Each row of a before or after table is a point. One or more steps were done to the points. Then noise was added and the rows were shuffled. The steps act on columns, c1 being the first. What was done? A step turns or swaps two columns, mirrors them in a line or flattens them onto one, adds a multiple of one to another, or multiplies or shifts one. Angles are multiples of 10 degrees, from the lower column toward the higher: turns from -170 to 170, lines from 10 to 170 but not 90. Use the fewest steps. Two steps may share a column if one is a turn and the other turns, adds or multiplies; they go together, in the order done. Otherwise the lowest column goes first.

Before (12 x 2):
[[ 0.2  3.6]
 [ 2.1 -4.1]
 [ 0.3 -0.1]
 [-1.6  1.1]
 [ 1.5  0.6]
 [ 4.2  3.6]
 [ 2.3 -6.3]
 [-3.3 -0.6]
 [-2.2  1.3]
 [ 5.9 -2.6]
 [ 2.8 -0.5]
 [ 6.6 -0.1]]
After (12 x 2):
[[-4.4  5.3]
 [ 1.5 -0.3]
 [ 1.0 -3.7]
 [-2.2 -0.6]
 [-6.6 -2.5]
 [-0.3 -0.1]
 [-3.6  3.2]
 [ 2.4 -0.5]
 [ 3.0  1.9]
 [-6.1  0.2]
 [-0.7 -0.7]
 [-2.7 -5.0]]
Steps: turn c1 and c2 by -160 degrees

Before, 14 rows:
[[ 1.7  2.3  3.0]
 [ 2.5 -3.1  0.3]
 [-2.2 -0.9 -3.8]
 [-3.2  2.0 -0.4]
 [ 0.3 -1.7 -5.8]
 [-8.8 -3.7 -3.8]
 [ 2.4  1.4 -0.5]
 [ 0.5 -2.2  0.2]
 [-3.1 -3.5  3.0]
 [ 2.2 -0.1  1.9]
 [-1.4 -3.9 -0.5]
 [-5.4  3.7 -5.2]
 [-3.9 -2.8  0.0]
 [-1.2 -3.5  3.5]]
After:
[[ 4.3  0.2 -3.2]
 [ 2.5  0.0 -2.1]
 [-6.4 -3.8 -3.9]
 [ 4.3 -0.4  1.6]
 [-0.2 -3.8 -0.8]
 [ 3.9  2.0  0.0]
 [ 0.8 -0.7 -4.2]
 [-3.1 -5.4  4.0]
 [-1.9  0.0 -2.9]
 [-1.3 -0.3  2.0]
 [-1.3  2.9 -3.7]
 [ 3.7  3.1  2.1]
 [ 1.1  3.8 -3.5]
 [ 2.2 -5.8 -1.8]]
Steps: shift c1 by 2.0; swap c2 and c3
